Every row gives one point. Any point is a mix of the corners, with weights that add up to 1. It lies inside the corners' shape when no weight is negative. Say inside or outside, and name the corners with a negative weight.
In the rows, 128 means zero.

Corners:
(1): [133  65]
(2): [107 153]
(3): [178 148]
Points:
[143  61] -> outside (2)
[131  87] -> inside
[172 176] -> outside (1)
[111 148] -> inside
[170 110] -> outside (2)
[148  77] -> outside (2)

Corners:
(1): [179 116 141 149  99 201  40 165 111]
(2): [176  53 124 175  69 114 137 136  94]
(3): [106 115 111  11  92 126 134  79 217]
(4): [174  66  18  75  98 135 149 109 124]
(5): [121  24 107  15  59 106 175  79  99]
(6): [148  79 137 184 168 166 191 129 110]
(7): [110 135 137  36  80 110 122 180 151]
(8): [144 155 169 106 170  95  67 128 124]
(9): [ 83 174 118 218 146 129  20 130 108]
(10): [102 229 148 182 152 114 154  78 139]
Points:
[110 136 117 131 120 129  82 117 140] -> inside
[135 114 104 102 102 117 117 108 124] -> outside (6)
[134 114 142 109  99 137  78 108 119] -> outside (4, 6, 7)
[141 100 126 124 123 145 105 132 125] -> outside (10)
[113 149 121 153 138 118 106 121 139] -> outside (1, 5)
[110 132 137 122 121 115 122 115 130] -> outside (1, 4)
[143 103 116 125 121 127  99 131 120] -> outside (10)
[139 121 132 100 105 128 134 120 128] -> outside (9)

Corners:
(1): [170  59 110  55 160  92 181 106 181  96 124 178  62 159 117 110 102 131
 150 165]
(2): [187 124  58 176 147 135 132 144 138 143  97 120 139 150 107 115 114 193
 126 105]
(3): [118  53 175  84 146 109 155 158 221 154 185 152  94 120  75  91 155 165
 188  93]
(4): [ 33 194 183  48  73  72 166 139 124 150 159 146 206  86 222 119 117  74
 165 167]
(5): [ 91  44 157 149 139 200 122  85 129 120 114 102  90 177 110 149 135 148
 125 140]
(6): [ 61 182 169 134 133  98 121  63  97 138  97  64 135 111 108 111 117 176
 124 115]
(7): [ 93 157 143  81 157 139 126 145  83 170 199 137 140  85 189  63 130 148
  98 129]
(8): [101 169 167  75 152 125 181 139 201 127 205 113  48 150 118 145 181 140
 125 119]
(9): [149  93 116 119  68 153 148 130  83 121 156  67 124 122 146 129 120 175
 115 135]
(10): [ 38 166 239 113  90 148  81 102  15 117 147  92 122  50 229 134 231 141
 110  77]
(11): [188 159 142 107 124 147 142 106 157 112 123 152 142 134  80 136 137 133
 142 184]
(12): [108 141  97  99 110 151 107 131 164 187 151 101 132  77  96 150  88 208
 161 119]
(13): [123  80 185 142  85 152 110 116 156 125  99 163 101 159  78 117 111 134
  89 154]
(14): [111 134 130 139 103 142  95 121 126 147 151 137 117 139 103  92 174 196
 155 160]
(15): [142 161 119 107 140 112 133 109  66 165 179 154 180 142 101 148 160 120
  82 133]
(16): [ 92 128 132 107 123  98  31 105 249 118 121 152 210  87 100 140 143 123
  78 189]
(17): [172 190  97 164 138 109 136 178 124 164 177 132 184 117 107 169  77 137
 114 196]
(18): [109  95 169  40  97 141  78 158 118 102 132  53 116 133 160 115 100 151
 119 128]
(19): [123 143 104 107 167 105  60  78 200 156 148  88 111 136 145 129 188  77
 115 126]
(20): [144 110  93 148  85 177 119 169  74 193 112  31 129 102 123 149 148 228
 100 142]
(21): [ 63 156 133 149  98 156 174 162 107 130 124 148 109 126  86 119 138 106
 143 163]
Points:
[121 120 136 110 130 127 120 126 155 137 143 130 132 122 117 122 135 147
 124 145] -> inside
[108 138 154 112 116 141  97 132 156 149 146 123 142 109 138 125 145 153
 125 139] -> outside (1, 6, 9, 15, 21)
[121 138 123 130 126 135 129 139 157 153 134 116 143 135  85 145 125 140
 123 144] -> outside (1, 7, 9, 10, 14)
[108 139 146 131 114 140 115 132 127 144 130  96 124 108 114 125 135 158
 114 125] -> outside (1, 4, 5, 14, 15)
[120 118 143 104 121 131 111 124 150 135 139 108 123 123 130 123 135 148
 126 136] -> outside (15, 21)
[107 139 144 122 115 136 123 118 124 131 146 100 131 126 123 136 145 147
 130 132] -> outside (1, 7, 13, 20)

Corners:
(1): [ 79  78  80 156 208  47 142 106  89  94 197  75 126 129  34  60  85 110
 103 172]
(2): [192 144 134  81 107  42 102  82 130  84 153  85  31 163  90  58 103  35
 169  39]
(3): [ 79 186 108 188 154 143 164 151 122 170 144  87 105 117 138 107 133 147
 177 104]
(4): [135 157  94  87 156 121 161 102 103 119 177  50  87  90 162  74 207  90
  78 113]
(5): [125 105 148 150 160 151 165  98 100 154  64 104 101 102  37 126 187  85
 139  15]
(6): [ 85  96 104  61  72 126 141 172 138 205  60 148 217 164 131 165 171 150
 168 133]
(7): [118 162 119 125  78 139 181 136 145  81 111  82 160 161 164 161 155 167
 102 121]
(8): [115 118 103 161 136 102 176 165 143  99 168 142 160 127  66  58 127 120
 109  91]
(9): [145 197  98 143 160 128 132  87 212 150 194 147 164 128  75 150  69 106
 135 166]
(10): [157 103 138  68 133  82 225 139 149 187  44 197  94 154  96 135 186 141
 161 117]
(11): [171  71 204  60  75  74 130 155 140  72 189 117  66 161  98 140  68 100
 161 151]
(12): [111  86 125  72  52  93 113 202 138  81  60 181 144 138 166 175 127  87
 137 179]
(13): [100 141  92 187 197 178 110  61 167 168 210  61 170  86 133  56  90  95
  66 178]
(14): [ 93 144 112  73 172 199  80 115  81  70 167 106 116 149 157 160 104  86
  50  42]
(15): [152 164 109 162 157 111 137  74 128  95 165 142  69 120  58  85  85 144
 133 124]
(16): [100  84 158 108  71 128  94 103  89 178 132 164 195 169 120 177  71  45
 171 154]
(17): [112 147 160  75 111 132 138 166 158  86 124 148 193 155 171 136 126 137
 171  74]
(18): [131 124 163 162 109  83 162 177 158 214  63 179 150 102  41 130 104 142
 173  82]
(19): [114  80  60 152 177  79 123 108  92  57 170  44  81  96 131  67 147 105
 136  50]
(20): [ 81 166 145  71  70 168 214 116 210 148 117 107  92  91 173 171  71 137
 150 160]
(21): [ 58 136  96 185  72  84 143 111 225 155 151 133 215 117 136 125 163 140
 141 184]
Points:
[129 101 135 120 116 107 167 128 144 146 116 138 124 129  84 132 105 123
 139 144] -> outside (2, 3, 4, 14, 17, 21)
[108 118 105 137 155 132 130  99 128  82 177  81 125 106 120 104 119  94
  99 117] -> outside (2, 3, 6, 10, 18)
[115 143 134 121 103 125 150 138 160 130 132 143 162 132 101 148 105 128
 133 132] -> outside (2, 3, 10, 13, 19)
[122 125 126 117 113  92 164 135 141 136 118 130 122 135 104 120 137 122
 160 116] -> outside (13, 14)
[ 97 146 126 114 107 123 171 129 162 166 107 136 161 146 108 149 129 133
 152 112] -> outside (4, 11, 12, 13, 15, 19)
[122 127 131 113 127 116 141 116 139 138 132 121 118 127 109 126 121 104
 146 113] -> outside (7, 8)
[113  99 122 110 124 112 135 120 125 119 132 125 106 137 112 119 116  97
 132 121] -> outside (4, 7, 9, 17, 18)
[107 131 125 127 118 122 140 125 142 128 140 115 139 126 117 124 115 110
 138 116] -> outside (10)
[122 127 131 123 135 126 142 117 127 128 122 115 120 127  97 121 133 103
 133  83] -> inside

Corners:
(1): [116 102 137 190 163 193  97  74 117 116 160  63 140  89  99  43 104 115
 146 163]
(2): [149 159 104 111 167  83  76 153 128 116  95 161 134 124 185 201 156 143
 148 107]
(3): [ 83 197 129 143 125  88 173 203 137 116  89 133 104 110 140 124 118  83
 132 122]
(4): [108 145  71 150  77  93 174 192  96 130 111  69  97 129 141 125 199  80
 125 128]
(5): [ 86 119 170  70 101 162 143  82 147  19 156  65 134 120 108  41 144 169
 137 149]
(6): [116 105  54 196 111 116 124 156 145 163 210 135 138 119 161  84 203 154
  88 131]
(7): [ 88 117 214 120 141  84 154 111 100  58 159  73 130 101 225  98 127 190
 126 178]
(8): [151 124  69 150 243 193 215 130 147 139 144  67 167 171 102  85  93  47
 154 110]
(9): [ 32  85 143 116 165 143 155 189 145 169 139  70 144 172 135 119 162 112
 116 133]
(10): [140 166  57  26 117  66 102 161 150 179  90  96  85 162 160 109  87 112
 118  62]
(11): [136 149 156 121 169 138 108  97 176 113 144  61 132 110 179 150 115 132
  77 157]
(12): [173 127 113 150 143  75 113 148 163 112 141 159  80 152 197 152 125 216
 164  77]
(13): [139 176  22  93 146 147 131 113 164 194 112 103  71 126 220 201 102 134
  87 138]
(14): [139 148 242 140 152 137 104 116  92 126 120 150 145 163 149  61 156 133
 116 134]
(15): [175 143 104 150 104 140  97 107 164 122 128 134 177 179 121 102  88 138
  94 123]
(16): [219 215  68 150  72 130 122 220 117  97 138  68 132 153 167  68  94 120
 179 159]
(17): [111  79 185 132 119 103  45 124 111 125 187 200  68  58 179 235 181 152
 107 123]
(18): [119 116 108 156  79 128  85  80 204 212 151 134 139  89  57 140 158 125
 127 160]
(19): [131 173 117 108  77 158  63 124 131 172 123 120 152  88 129 129 130  76
 135  68]
(20): [117 114 117 162 141 167 161 144  89 145 167  97 123  97  62  54 132 130
 111  77]
(21): [ 73 155 117 146 142  97 107  75  76 161 173  66 142 182  96 112 184 195
  73 165]
Points:
[125 143 113 131 130 118 117 129 129 131 137 109 124 135 144 124 142 144
 121 123] -> inside
[146 158 106 124 111 103 114 146 139 127 132 119 118 135 165 134 141 138
 129 126] -> outside (1, 9, 20)
[122 155 120 132 112 125 127 140 137 130 133  91 129 130 142  94 124 130
 117 130] -> outside (2, 8, 17)
[137 144 109 133 136 129 119 145 130 128 137 113 124 138 146 117 135 127
 126 117] -> outside (7, 18)

Corners:
(1): [117 122 138 133 139 103 114 165 112 110 112 133 124 113 125 127 175 114
 134 111]
(2): [126 136 118 115 134 101 166 141  37 108 161 129 111 133 119 136 107 115
  90 126]
(3): [138 142 127 147 121 110 136 165 106 124 155 116 141  81 155 121 117 119
 124 145]
(4): [227 151 161 128 113 104 225 136 131 136 159 108 132 133 127 102 154 135
 115 127]
(5): [131  89 159 148 147 109 127 126 150 144 127 143 150 121 143 136 118 111
 148  89]
(6): [118 127 140  92 128 142 129 117 128 121  74 122 127 152 114 144 116 120
 127 134]
(7): [122 116 130 137 163 133 112 136  87 128 159  66 110  75 133 116 126 121
 148 145]
(8): [135  97 188  54 119 153 144 146 141 135 131 119  84 100 104 120 151 200
  92 134]
(9): [141 126 130 128  63 132 136 118 125 140 140 119 112 153 112  96 109 111
 113 129]
(10): [127 148 126 125 160 127  87 123  90 112   7  75 124 109 160 145 122 133
 160 164]
(11): [135 137 129 120 133 130  77 131 107  44  89 153  81 115 107 141 113 140
 121 147]
(12): [113  97 114 133 141 143 117 140 146 133  49 138 147 147 149 142 115 129
 142 158]
(13): [134 114 172 100 136  82 119 136 122  90 147 116  84 123 115 140 118 122
 132 131]
(14): [131 135 103 128 115 119 134 144 129 129 155 135 150 130 136 130 114 117
  57 124]
(15): [133 117 105 113 146 103  96 137 107 126 115 129 121 139 130 112  89 103
 131 110]
(16): [205 147 119 161  84 103 114 117 126 139 151 138 111 120 103 144 124  99
 138 150]
(17): [111 138 106 163 154 111 139 120 130 146 101 129 125 114 123 123 107 114
 143 122]
(18): [122 131 145 104 151 141 144 167 128 139 146 116 108 112 121 141  97 166
 100 110]
(19): [134  89 129 101 101 116 188 128 135 164 125 122 120 130 148 118 150 108
 131  98]
(20): [113 118 136 152 154 147 136 122 137 143 135 129 145 142 192 122 157 146
 157 121]
(21): [128 114 113 106 104 119 108 121 130 116 121 141 147 138 121 147 133 169
 100 109]
Points:
[123 123 127 121 150 114 132 140 108 117 122 112 122 118 141 130 125 124
 130 127] -> outside (5, 8, 9, 16)
[137 121 130 133 128 119 126 130 130 130 115 124 129 121 135 127 128 122
 132 128] -> outside (2, 18)
[157 113 124 125  97 113 149 149 132 135 145 153 135 131 122 126 120 123
  99 117] -> outside (6, 7, 10, 13, 17, 20)
[138 125 137 121 130 112 138 137 110 120 124 121 118 125 129 129 128 125
 123 128] -> inside

Corners:
(1): [117 158 118 144 104  17 141 116 149 167 138 103  83 249 127 113 190 142
  98 116]
(2): [142 138  64 147 120 109 121 134 140 125 103 145 115 108 138 129 110 121
  73 140]
(3): [137 103 136 140 149 146 131 135 131 121 143  99 150 117 134 154 103 132
 134 139]
(4): [117  93 128 121 196 140 101 114 116 119 131 125 131 114 120 126  97 134
 115 137]
(5): [112 132  80 133 134 134 149 131 127 130 101 156 122 107 123 132 108 118
 132 133]
(6): [143 139 145 137 141 125 146 132 132 125 120 147 127 159 137 135 128 124
 141 131]
(7): [132 142 115 142 138 113 138 129 125 121 107 111 113 121 136 130 127 125
 128 133]
(8): [118 125 100 121 133 135 126 113 137 138 120  91 142 117 135 126 110 138
  59 123]
(9): [114 137 121 126 139 128 132 173 122 145 100 148 122 109 110 135  98 106
 117 124]
(10): [149 149 131 184 136 142 132 135  85 103 143 132 157 126 165 112 225 118
 135 138]
(11): [114 152 139 114 123 122 149 165 117 124 107 153 109 125 106 141 101 147
 142 126]
(12): [135 145  79 140 134 118 127 133 135 121 110 136 117 126 131 136 127 132
 133  95]
(13): [135 119 140 138 119 138 129 137 123 176 104 157 109 119 135 150  86 134
 139 142]
(14): [145 115 123 122 130 136 153 118  89 113 133 135 149 105 132 144  93 115
 141 124]
(15): [ 98  98 141 106 134 109 151 105 130 109 167 121 128 124 133 119 107 116
 119 123]
(16): [ 22 141 134 107 144 128 130 121 128 108 126 143 163  92 128 128 103 110
 129 134]
(17): [107 145  95 118 112 114 105 123 128 141 128 135 121 118 164 102 163 112
 134 140]
(18): [106 167 128 128 133 125 140 155 113 117 130 143 110 132 134 149 178 123
 147 123]
(19): [121 137 132 188 128 136 107 154 131 115 102  95 122 158 142 140 162 115
 135 132]
(20): [138 123 148 170 130 138 148 120 124 113 142 107 130 116  83 163  99 119
 138 128]
(21): [141 126 118 134 133 119 130 131 137 111 113 114 127 124 118 146 163 109
 134 114]
Points:
[135 112 109 122 137 141 129 132 126 133 117 136 127 108 134 139  97 115
 123 126] -> outside (1, 7, 10, 11, 16, 20)
[123 132 119 130 135 121 132 133 125 128 120 132 125 128 133 133 128 124
 126 128] -> outside (20)
[139 123 120 149 136 126 131 130 126 126 122 125 125 132 133 137 128 120
 133 129] -> outside (8, 11, 16, 18)
[117 134 120 143 137 122 128 131 123 127 125 126 125 127 129 130 133 126
 121 131] -> outside (6, 14, 21)
[102 119 124 132 135 113 121 114 136 126 134  99 129 131 134 135 122 124
 107 134] -> outside (5, 6, 9, 10, 11, 12)
[114 128 133 133 146 118 127 133 118 129 120 131 123 133 132 129 115 128
 105 137] -> outside (3, 5, 12, 17, 20, 21)
[136 132 119 141 141 136 136 142 118 115 122 133 125 116 132 137 123 120
 137 130] -> outside (1, 8, 13, 16, 21)
[149 129 123 146 140 142 121 150 117 126 108 137 125 116 141 144 133 121
 145 133] -> outside (1, 5, 8, 15, 16, 20)

Corners:
(1): [ 96  96 137 130  72 146 116 161  94 159 118 106  86 125 159 157 102 159
  87 143]
(2): [142 127  63 147 161 157 104 111 163  94 243 128 124 131 113 147 119 156
 139 156]
(3): [155  93 167 249  97 134 121 139 161 146 131  87  87 108 178 101 134  66
 168 142]
(4): [ 90  87 149 134 121  90  77  76 126 132 146 141  98 157 127 112 145 122
 141 141]
(5): [ 51 108  64 154 125  90 102 195  82  80 172 139 177 138  82 133  40 140
 169 155]
(6): [124 159 165 146 100 170 155 150 129 148  70  88  80 123 156  66 135  70
 191 115]
(7): [155  90  78 135  35 138 116 106 131 102 157 128 130  56 188 199 148 142
 186 142]
(8): [106  42 134  98  30 150 159 134 147 140 103 153  53 109 136 138 122 105
 128 171]
(9): [201 182 121 108 103  60  91 138 118 132 136  88 144 158 113  76 112  68
 120  76]
(10): [ 85  86 142 119 157 132 112  96 183 166  55 166 116 166 140  74 183  76
  84 136]
(11): [112 146 134 132 108 117 116 163  89 203 104  48 118 124 111  66 120 179
 149  85]
(12): [ 84  81 160 120 124 149 132  86 139 152 133 106 138 138 151 141 145  74
 143  98]
(13): [166 122 178 148 143  72 127 144 113 110 172  99 142 167 151 122 146 112
 106 121]
(14): [106 111  70 111  65 126 128 130 123 103 125 140  98 120 102 134  89 147
 130  80]
(15): [192 124 170 105 118 145 157 118 161 151 139 130 106 126 146 195 131 113
 140 116]
(16): [ 90 109 122 151 176 141 152 150 105 147 157 119  94  95 126 187 158 168
  91 116]
(17): [ 96 172 121 101  75 155 142 132  79 183 114 115 166 105  87 156 105 135
 131  63]
(18): [118 118  97 118 141 148 178 141 147  63 160 139 119  96 135 155  65 139
  65 185]
(19): [ 67  89 170 158 170 140 100 181  84  91 186 170  92 102 174 103 116 111
  97 143]
(20): [148  73  31 107  56 103  91 105  74 142 127 146 144 135  91 161 100 143
 164 147]
(21): [ 66 102  86 120  97 151 117 174  92 102 104 148  99  95  62 161  87 162
 105 105]
Points:
[105  96 113 141 118 125 113 141 114 116 149 132 112 121 135 125 119 127
 128 141] -> outside (15, 17)
[145 112 137 131 110 135 136 100 149 134 135 123 116 126 136 142 145  94
 139 126] -> outside (1, 5, 11, 14, 19)
[129 110 138 122 106 146 128 107 148 151 115 124 112 124 151 118 132  99
 126 138] -> outside (5, 13, 14, 16, 21)
[118 110 118 131 108 132 132 134 121 125 141 120 118 112 137 143 119 131
 129 130] -> inside

Corners:
(1): [118  96 125  91  85 108 138 171 122 131 133 158 107 134 115 159 125 127
 123 158]
(2): [154 118  78 127 105 113 120 169 155 136 135 155 126  98  83 153 182 137
 167 136]
(3): [154 127 168 148 173 122 129  75 130  11 176 145 118 112  97 177 105 117
 144 126]
(4): [191 136 105 116 129 120 113 149 178 154 126 150 171 179  85 113 219 112
 152 130]
(5): [163 116 154 132 178  91 117 103  78  66 159  99  27 155 129 149 109  77
 105 119]
(6): [106 111 152 141 187 116 107 116 115 104 102 129 132 135 204 136  78 126
 122 112]
(7): [131 162 156 128 159 108 138  91 129  53 128 168  75 118 104 118 116  77
 119  86]
(8): [149 132  96  96 117 169 114 105  89  88 105 193 181 110 148  70  94 123
 127 156]
(9): [ 97 168 196 125 186  69 145 122 105 101 200  73  54 106  91 209 122  87
  96 140]
(10): [154 129  38 108 124 133 110 195 143 122 137 171 130 173  95 163 179 117
 136 126]
(11): [115 145  97  96 114 113 156  91 124 147  44 154 160 141 122 118  57 104
 127 125]
(12): [137 136 161 173 117 138 170 121 140 163 103  98 159 154 129  64  85 107
 169 103]
(13): [162  88  71  95 130 121 147 169 171 115 115 117 165 136  92 114 180 101
  97 122]
(14): [117 108 105 178 156 165 107 107  96 116 108 198 121 136 162 122  66 100
 107 167]
(15): [162 151  79 105 156 164 166 140 134 123 112 179 139 110 106 128 167 165
 118 156]
(16): [ 89  86 148 117 176 144 166  90  73 130  96 160 170 118 156  88 106  93
 153  76]
(17): [145 110  95  87 108 160  81 159 114 141  90 150 150 121 118 161 142 129
  91 110]
(18): [164 151 133 168 120  82 146  83 104  63 200  98  72 115 101 140 142 109
  94  94]
(19): [127 137 203 188 135  82 138  82  66   7 142  87  62 112 104 136 109 109
  99 132]
(20): [154 136 133 133 134 138 159 132 103 158 109 149 163 102 164 138  99  94
 134 126]
(21): [149  93  96  98 139  93 110 184 123 134 132 161 177 149  78 117 140 159
  99 122]
Points:
[143 131 117 129 158 123 128 130 124 119 130 149 126 133 121 144 126 123
 127 120] -> outside (1, 8, 13, 19)
[146 136 126 135 133 116 131 122 120  92 140 133 106 127 114 144 131 109
 119 126] -> outside (16, 21)
[121 128 152 154 177 119 126 107 105  74 134 126  93 131 136 137  99 102
 102 105] -> outside (1, 2, 4, 8, 11, 20)
[132 131 134 132 139 115 142 118 109  98 137 120 111 115 126 145 118 114
 124 125] -> outside (4, 7, 14, 21)
[136 129 140 129 144 109 133 114 108  91 133 134 112 120 113 140 120 113
 111 131] -> outside (10, 12)
[141 128 115 117 131 119 141 139 135 119 122 137 145 128 107 131 137 120
 131 121] -> outside (5, 14)
[150 108 109 125 134 119 114 145 113 112 128 155 139 134 122 121 144 118
 118 119] -> outside (3, 9, 11, 12, 15)

Corners:
(1): [108 158 127 133 109 163 181 126 141 149 166 128 172 136 104 127 160 152
 158 123]
(2): [120 160 115 120 114 109 110 164 114  97 155 130 103 104 119 149 125 114
 137 146]
(3): [118 139 131  92 109  85 136 113  97 101 123  84 121 107 136 158 139 135
 123 143]
(4): [164 172  95 113 149 113 114 120 134 152 176 127 116 155 139  87 130 146
 148 101]
(5): [103 139 136 149 159 152 156 144 119  86 165 161 134 152 183 137  87 106
 165 125]
(6): [ 95 123 184 125 143 146  98 149 138 113  96 141 159 172 136 119  83 160
 144 134]
(7): [117 159 119  94 106 108 141 123 204 121 110  69  55  96 118 118 142 120
 135 133]
(8): [144 117 159  90 123 114 141  81 128 106 131 122 132 124  86 124 110 135
 167 104]
(9): [ 99 104 149  84 135 164 153 113 151 115 108 129 136 138 100 144 152 168
 180 116]
(10): [120 127 107 174  94  73 119 138  86 130 156 110 111 176 145 112 150 100
  95 146]
(11): [107 127 185 107 177 114 139 174 122 146 142 196 146 162 116 119  77  95
 128 125]
(12): [147 152 137  86  88 168 127 121 134   7 146 140 148 189 138 101 161 177
 133 131]
(13): [139 149 140 171 147  61  87 131 105 118 140  96  94 145 129  87 138 128
  94 116]
(14): [134 122 131 148 159 154 134 160 136 111 120 122 159 147  83  91 134 143
 114 156]
(15): [ 93 102 136  88 117 127 156 126 117 124 143 151 166 127 120 113 116 148
 131 125]
(16): [148 138  85 168 114 125 161 111 133 133 118 134 142 129 129 157 107 122
  90 153]
(17): [107 187 144  88 162 119  90 195  80  98 107 134 136 123 100 107 113 104
  94  99]
(18): [178  92 111 104 131 102  96 100 161 143 110 126 105 106 162 101 127 132
  97 137]
(19): [137 146 107 122 161 103 164 149 198 145 109 126 124 115 112 140 120  94
 119 112]
(20): [150 176  81 101  81  74  71 101 108  84 139 113  86 104 113  93 184 126
 141 162]
(21): [149 117 146 121 114  97 145 137 141 137 113 106 103 133 107  91 134 163
 138 124]
Points:
[121 143 116 131 116 125 153 127 135  98 142 127 125 127 123 133 142 134
 138 145] -> outside (4, 6, 8, 10, 17, 18)
[124 141 144 119 146 139 128 145 135 111 124 136 137 147 121 113 123 141
 132 135] -> outside (2, 8, 10, 15, 19)
[132 146 120 109 131  97 122 138 141 139 124 120 104 116 117 114 129 112
 115 119] -> outside (3, 5, 6, 12, 14)
[124 150 126 106 127 119 136 129 132 110 139 128 119 126 120 126 132 131
 145 122] -> outside (6, 10, 14, 18)
